Every row gives one point. To make a cloud, some directions were put in groups of two or more. Within a group, all points are equally far from the middle, so they leave a hole (a ring in 2 directions, a hollow ball in 3). The other directions are filled evenly. Then the cloud was stretched, turned, moved and blurred a little. Count the holes, and give their numbers of directions, smallest first.

Cloud (20 x 3):
-1.6, 13.4, 8.3
1.1, -7.2, 19.8
5.1, -13.6, -35.2
20.8, -13.6, 11.5
-10.6, 4.3, -7.8
-8.1, 18.9, 14.8
10.8, 11.7, -25.0
16.8, 2.8, 15.9
-2.5, -4.5, 24.1
18.9, 1.9, 2.9
7.8, -1.3, -24.3
17.5, 20.8, -14.3
10.9, 13.6, 29.2
-14.3, -6.7, 14.9
19.5, -0.4, 11.8
-10.1, 0.3, -5.1
-0.5, -0.4, -3.1
-1.9, -0.1, 27.4
10.2, 18.2, -11.8
12.6, 7.3, 15.0
Holes: 0

Cloud (30 x 4):
-20.1, -6.6, 14.0, 18.1
3.4, 21.3, -4.7, 23.6
-16.7, -8.4, -5.2, -9.2
3.3, -10.6, 3.5, -5.0
11.9, 11.3, -3.1, 0.3
10.3, 11.3, -16.3, 3.3
-30.2, -15.5, -5.2, 20.0
-18.9, -24.7, -8.5, -1.5
-23.8, -15.0, -8.5, 0.7
15.6, -26.8, -5.3, 5.0
5.4, -3.5, -13.4, 8.2
6.5, -23.0, -9.2, 13.8
-15.8, -24.2, -21.7, 1.3
-9.9, -0.5, -0.8, -7.5
-2.7, -28.2, -1.0, -7.0
18.6, 14.2, 3.3, -0.3
12.2, 5.8, -1.8, 11.6
-27.6, 9.0, 1.8, -0.9
-26.4, -14.5, 3.6, -6.8
0.8, 14.3, 3.3, -1.4
13.2, -3.3, -9.7, -2.8
-33.8, -18.2, -13.3, 15.0
5.2, -6.4, -5.9, -2.2
10.3, -25.1, 5.1, 3.7
-28.3, -24.7, -5.7, 2.9
12.6, -9.9, 1.2, -21.2
-29.6, 0.5, 6.3, -3.3
-26.7, -22.4, 9.8, 20.0
8.9, -21.6, -5.0, -23.5
0.4, -14.1, -2.1, 10.1
Holes: 0

Cloud (55 x 6):
-8.2, -4.7, 27.5, -14.8, -22.6, 9.2
-26.1, 0.1, 2.8, 18.7, 11.4, 12.6
-15.1, -3.3, 26.3, -15.9, -8.0, 13.2
-7.7, -2.1, -4.5, 8.5, -16.2, 29.1
26.1, 4.7, -14.9, 3.7, 5.9, -0.6
15.6, 2.5, -5.8, 22.0, -9.1, 6.7
19.7, -1.8, 5.4, 9.9, -7.5, 14.8
-13.3, 1.4, 10.0, -10.0, -2.9, 30.0
3.1, 24.3, 1.1, 2.8, -5.7, 9.8
-29.9, 5.2, 25.7, -3.2, -17.3, -2.0
-0.6, 16.5, 11.5, 8.8, -26.1, -2.3
-13.3, 4.3, 16.6, -25.4, -11.7, 13.2
-11.1, -0.4, 8.7, 6.1, -31.9, 10.3
-22.4, 27.3, -4.4, 1.6, -0.8, -18.4
-16.0, 18.0, 5.0, -18.9, -27.8, 2.6
-18.5, 6.7, 16.9, -23.0, -22.7, 7.1
12.6, 1.4, 24.9, -9.0, -23.7, -4.5
-1.5, 0.7, 6.3, 20.6, 18.7, -1.3
-3.0, 3.0, 9.2, 14.6, -5.9, -27.7
-21.5, 6.0, 8.9, 24.2, -0.8, -11.2
-0.9, 15.2, 3.4, -1.3, 0.7, -31.6
11.2, 10.6, 25.1, -13.9, -14.2, -5.9
-3.3, -0.5, -3.9, 29.7, -4.9, -9.4
27.5, 1.8, -9.9, 5.6, 7.3, -5.1
9.5, 9.1, -3.5, -2.7, 17.6, -14.7
3.9, 2.4, 2.8, 16.9, -10.9, -25.6
-12.5, 2.7, -21.9, 12.5, -8.8, 5.4
-2.7, -6.6, -6.8, -8.1, -11.8, -6.2
20.5, -4.6, -6.4, 21.4, 3.2, 4.2
-15.0, 21.4, -18.1, 11.2, 4.0, -13.9
5.8, 15.4, -15.8, 7.0, -13.1, -20.9
6.8, -0.8, 17.3, 1.1, -31.5, -6.3
-9.6, 3.0, -18.0, 6.7, -19.6, 7.8
-19.6, 16.9, -6.6, -3.5, -2.3, -19.9
3.7, -18.2, 6.9, 7.9, 8.1, 0.7
11.0, -1.2, 8.3, 6.7, -3.5, -27.3
10.8, 5.3, -1.4, 14.3, -17.1, -22.7
-27.3, 15.8, -1.5, -1.3, 5.7, 20.6
-1.3, 0.6, 5.4, 16.4, -18.6, 19.1
7.9, 12.8, -10.8, 16.1, -11.5, -22.2
10.4, 9.3, -12.3, 4.1, 20.2, -7.5
-21.4, 17.4, 12.7, -23.4, -10.0, -5.4
-1.8, 8.3, -8.3, -12.2, -27.8, -1.5
-7.5, 14.6, 6.8, 13.0, -2.7, -30.0
2.0, 7.7, 19.5, 0.5, 13.5, -9.3
6.6, 10.8, 7.4, 9.6, -28.9, -6.7
-15.0, 3.9, 31.7, -6.2, -23.0, -3.0
-17.1, 5.5, 7.2, -9.4, 0.4, 28.8
-7.3, -1.4, -1.1, 27.8, -6.5, -11.6
7.2, 12.4, -13.9, -3.3, -18.0, -17.7
-16.6, 28.5, 4.1, 11.6, 0.2, -16.1
-9.5, 1.2, -0.2, 28.6, -2.8, -12.5
-16.0, -7.2, 11.2, 6.2, 15.8, 11.9
-10.7, -9.4, -9.3, 23.4, 9.0, 12.3
19.2, 10.9, 6.2, -10.0, -24.7, -14.9
Holes: 3 (2, 2, 2)

Cloud (51 x 6):
4.9, 23.0, -1.8, -3.0, 21.1, -8.0
-7.0, -0.7, -21.3, 17.3, 23.4, 11.2
8.1, 11.3, -23.7, 13.6, -21.2, -2.6
-0.9, 23.7, 5.8, 13.5, 10.3, 26.0
-6.8, 22.6, 17.6, 12.7, 5.9, 19.6
-12.7, -11.6, 2.3, 13.2, -23.2, 18.3
-0.3, 2.9, 31.3, -7.7, -6.5, -0.6
3.5, -0.8, 19.8, 7.8, -29.6, -13.8
8.9, 25.4, -6.8, 4.6, 3.8, -17.5
8.1, 8.5, 16.6, 18.9, -25.3, -8.1
-8.9, 17.1, 27.2, 8.5, -6.4, 2.6
-1.1, 1.2, 23.9, -3.3, 17.8, -4.8
0.5, 23.6, 22.8, 12.2, -15.1, 0.6
-15.9, 0.8, -21.8, 22.0, -6.8, 0.0
-3.4, 12.4, -8.7, 21.1, -29.2, -1.9
3.3, -17.4, -9.2, -0.8, 25.0, 2.1
2.7, -8.4, 8.9, 11.4, 24.7, 0.4
-7.6, -17.9, 0.5, 6.9, -14.8, -20.9
11.4, 10.2, -18.8, 5.5, 12.6, 20.4
-6.4, -6.9, -2.8, 6.2, -17.4, 29.8
2.0, -16.2, -0.5, 3.2, -9.5, 29.0
-12.8, -7.2, -5.8, 27.2, -15.4, -0.3
-12.5, -13.0, 15.2, 2.2, -3.4, 23.7
0.0, 21.7, -9.6, 13.1, -27.8, -7.0
19.2, 12.6, -18.9, 12.7, -6.1, 5.7
-7.8, 3.1, -9.9, 3.7, -7.4, -28.3
-13.1, -22.2, 1.8, 6.4, 17.6, 11.8
10.7, -6.2, 11.1, 8.7, 9.8, -16.9
-5.0, 29.0, 8.7, 11.5, 10.2, 16.3
15.3, -12.7, -1.8, -4.4, -9.2, -25.1
10.6, -0.5, 11.1, -19.3, 7.6, 14.2
7.4, -3.9, 5.3, 27.9, -1.4, 19.4
-16.1, 22.3, -10.0, -5.7, -2.1, 4.0
-3.7, 28.5, 12.5, 5.1, -20.5, 5.5
5.8, 28.0, -0.9, 13.5, 11.9, -4.8
-13.2, -11.8, 17.7, -4.7, 14.9, 10.5
7.9, 22.8, 6.7, 10.1, 4.5, 25.7
3.9, 9.5, 11.3, 20.2, 9.6, -11.8
-18.6, 24.0, 8.5, 5.9, 3.6, -2.4
-1.5, -10.4, 12.4, -6.2, -2.6, 27.5
-5.2, 3.8, 1.6, -7.0, -5.5, -31.3
3.4, -0.7, -26.0, 9.6, 19.9, 4.3
-9.2, -11.7, 15.6, -13.9, -19.1, -5.9
9.6, 0.1, -19.3, 2.0, 2.6, 26.1
-10.6, -2.7, -10.6, -17.4, 18.4, 7.2
-2.6, -24.8, 4.7, -1.7, -0.3, 20.6
3.6, -13.4, 18.4, -2.4, 14.1, 14.9
9.2, 2.5, -0.4, -0.7, 3.2, -30.0
-0.7, 5.2, -15.8, 26.5, -0.7, -9.4
3.9, -27.7, -10.9, -5.5, -13.5, -5.0
0.9, 0.5, 21.5, -3.6, -7.7, -24.9
Holes: 2 (3, 3)
